Each row is a point. The points of each table are mixes of a few directions, plus a little noise. Count the directions of each table, and those that both share. Where both have some left over, give the other angles between the two spaces (their principal angles), to ten degrees, smallest first.

First:
[[-75  11]
 [ 26  -4]
 [ 14  -2]
 [ 34  -5]]
Second (4 x 2):
[[  0   1]
 [ 49  -8]
 [-69  10]
 [ 20  -4]]
Directions: first 1, second 1, shared 1

First:
[[ 11 -64  12 -33   7   6]
 [  3  16  27  25  13  16]
 [-15 -18  33  -4   7  -7]
 [ 40  50 -57  23  -8  22]
 [-48  35  -9  37  -8  11]
 [-26 -26  35   9  11  15]
 [ 35   6 -44 -56 -26 -62]]
Second, 7 rows:
[[  4  21  25  31  49 -24]
 [-11 -12 -17  -2 -21 -14]
 [  0 -10 -16 -28 -30   0]
 [-13  -5 -21   6  -5 -71]
 [  4  -5 -14 -42 -30 -13]
 [ 21  24  58  26  59  95]
 [ -9 -16 -13   8 -18  26]]
Directions: first 4, second 3, shared 1; angles 30, 60

First, 8 rows:
[[-42   7 -31 -21 -60  26 -20 -22  19]
 [  0   5  11 -37 -36  14 -27  -9 -10]
 [ 40  11   4  -4  63 -10  10 -11 -31]
 [-32 -20 -11  48 -12 -12  22  23  37]
 [-13 -17  -2  43   9 -17  25  24  25]
 [ 37  -4  29   4  40 -17   9  14 -20]
 [-19  24 -44 -31 -13  26 -17 -42  -7]
 [ 30  -9  43  -5   9 -12  -3  23 -14]]
Second (7 x 9):
[[-13  14  88   4 -23  45  41  -5 -13]
 [ 12 -23  -7  -2   8  -8 -22  24  11]
 [ -6  11  -4   0  -2   1   7 -11  -4]
 [  1   8 -46  -2   8 -21 -11 -12   0]
 [ 10 -22 -10  -2   8 -11 -21  21  10]
 [ -3  -9  75   2 -14  34  20  15  -2]
 [ -2  23 -95  -1  14 -40 -16 -33  -3]]
Directions: first 3, second 2, shared 0; angles 30, 80

First (11 x 14):
[[  2  -8 -30   5  13  29  34 -23  -4  21 -22  15 -14 -43]
 [  1 -14  37 -25 -45 -44 -88  28  33   3  -8 -31   8  26]
 [ -1  -8  24   1 -27 -20 -36  14  27  -2   3  -7   5   8]
 [  0   9 -29  47  31  50  91 -24 -12  -5  16  44  -9 -38]
 [ -2  20 -31  31  44  43  92 -26 -35 -12  19  34  -6 -14]
 [  3  13   4 -63  17 -38 -49   7 -41   1 -15 -49   5  56]
 [ -1   7   3  23   7  10  29  -2   0 -13  23  18   3   1]
 [  3   0 -14 -63  12 -18 -43  -6 -29  23 -40 -39  -6  14]
 [ -2 -37  -2  75 -49  35  23  -2  83  21  -3  56 -14 -94]
 [  0   7  26 -50  -5 -48 -66  21 -15  -7  -3 -45  14  60]
 [ -3  14  18  17   5  -3  14   9  -5 -29  33   5  10  30]]
Second:
[[  9 -14  -4   7 -11  13   3 -10  -2 -12  -7 -16   8   8]
 [  1  -2  -1   1  -1   1   0  -1   0  -1  -1  -2   1   1]
 [-10  15   4  -8  13 -15  -3  11   2  13   8  18  -9  -9]
 [ 17 -26  -7  13 -21  25   5 -19  -4 -23 -13 -30  16  15]
 [-36  54  16 -27  45 -52 -11  39   7  48  27  64 -33 -33]
 [ 54 -82 -23  40 -66  78  17 -57 -11 -73 -41 -95  49  49]
 [ 14 -20  -6  10 -17  19   4 -14  -3 -18 -10 -23  13  12]
 [-51  78  22 -38  63 -74 -16  54  11  69  39  90 -47 -46]
 [  3  -5  -1   2  -4   4   1  -3  -1  -4  -2  -5   3   2]]
Directions: first 3, second 1, shared 0; angles 90

First (11 x 24):
[[ -7   8  12 -27 -32   9  15  19   5  18  35  -6  10 -13 -13   1  -2  13
  -19 -44  14 -19  -6  12]
 [ 28  -3  14 -39  -3 -38  -7  -3 -35  65   5   6 -14  20 -26 -15  -1 -20
   25 -11 -16  44  39  16]
 [ -1 -28   5   8  36 -13 -16   4 -10 -21  -5 -12 -18  24  11   2 -16 -22
   34  -1  17  22  11 -13]
 [ -3  -5 -36  36  55  -2 -35 -31  16 -45 -70  23  -6   1  38   0  25   0
   -8  95 -23  35   5 -11]
 [ 13   0  19  32 -17   3  25  -6 -17   1  15 -24   0  17 -19   7 -28 -16
   35 -29   0 -35 -17 -18]
 [ 10  -3   0 -39  10 -24 -19   2 -13  34  -5  16 -11   5  -5 -11  15  -5
   -1   9  -9  44  34  17]
 [-16   8  -9  66  -1  36  18 -11  24 -61 -11 -15  16 -10  16  16 -10  12
   -6  15   5 -57 -47 -26]
 [-13  -8   4 -29  -5   3  -2  20   8   0  23  -2   0  -8   2   0   1   8
  -14 -28  21   4   4  10]
 [  0  39   4  25 -59  35  42  -5  17   5  19  -5  29 -30 -19   7   1  27
  -33 -22 -14 -72 -43  -2]
 [-39 -23 -19 -55  37   0 -39  31  31 -25   1  23  -8 -19  36  -4  27  21
  -44  10  34  50  25  22]
 [ 29  16   8  26 -20 -11  19 -23 -25  29  -8  -6   2  14 -26  -3 -10 -15
   27   3 -30 -16  -4  -9]]
Second (9 x 24):
[[ 60 -27 -34  -3 -21  16  14 -29  -1  72 -25  43 -22 -30 -43  34  -6  21
  -58  26 -49 -26  10  30]
 [ -1  13  15   0 -13  17  10  27  16  28  22  -8  -5  11 -17  -3   6  11
   11 -22 -12 -10 -16  37]
 [-26  15  -5 -31  -5  -1 -11  10  13 -15   5  10  17 -20  18 -13  24  15
  -30   3  15  14   7   1]
 [  3  39 -17 -15 -33 -12   5  -9 -11   4   1   7  23  24 -25 -42  18 -18
   32  39 -32  -7  13 -21]
 [ -4 -25 -26   9  20  11 -10  -8  14 -36 -20  12  -5 -13  15  14  -5   6
  -24  26  10  -6   0 -15]
 [ -3 -37  23  32  20  -3   9  -5 -20 -39  10 -33 -10   3  16  31 -48 -17
   19 -49  48 -16 -14 -36]
 [ 27 -40  41  47  49 -14  -1 -12 -25  25 -15 -24 -40   8  15  43 -35 -11
   22 -42  13  26  -8  18]
 [-48  34 -13  -9   8  22 -19  42  49 -41   8   0  15  21  17 -39  44  14
   16  37  -7  11 -13  23]
 [ -8  28  18 -31 -25 -35   3 -14 -35   1  12  -7  27  -2   2 -26   4 -19
   11 -18  15  15  20 -35]]
Directions: first 4, second 6, shared 3; angles 50
